Rows are points. Examples show where two turns around zero, p and q, send a point. Where does a point land after both, in the order given? Backwards means that the second turn is done in reverse. Each puzzle has new turns, and all numbers are rounded.

Turn p:
[ 11 -20] -> [ 15 -17]
[16 39] -> [ 7 41]
[-37  -8] -> [-35 -16]
[ 27 -41] -> [ 35 -34]
[-17  31] -> [-23  27]
Turn q:
[ -8 -10] -> [13 -2]
[ 39 -11] -> [-9 40]
[-9 34] -> [-26 -24]
[ 5 35] -> [-33 -12]
[-27 -48] -> [55 -1]
Where do these land?
p, then q: [-29   4] -> [ 16 -25]
q, then p: [-10 -38] -> [35 17]
p, then q: [52 22] -> [-50  25]
p, then q: [-13  12] -> [ -1 -18]

Turn p:
[-20   1  28  24] -> [ 11 -38  10   9]
[-42 -14  24 -45] -> [-6  9 25 62]
[ 18   2 -33  33] -> [ -5  -6 -35 -35]
[ 10 -20  16  25] -> [-15 -27  11 -16]
[ 34  30 -35 -35] -> [ 14  61 -12 -20]
Turn q:
[-41 -20  28   2] -> [-12 -45  15  21]
[23  4 34 16] -> [ 30 -16   9 -26]
[ 23   4  33 -17] -> [ 26   1  33 -13]
[-25 -25 -62   1] -> [-61  17 -30  15]
[ 21  36 -34  -2] -> [ 15  44 -27   2]
Where do these land?
q, then p: [-51  -6  14  12] -> [-38 -36 -14  -2]
q, then p: [ 47   0 -17  -2] -> [30 38  7  9]
q, then p: [ 40 -26  -2   1] -> [13 29 21 29]
p, then q: [-3 19 52 23] -> [ -2 -15  40 -42]
q, then p: [-50  12   2 -31] -> [  2 -56 -10 -18]
q, then p: [ 17   2 -49  -2] -> [ 36  17 -30  14]
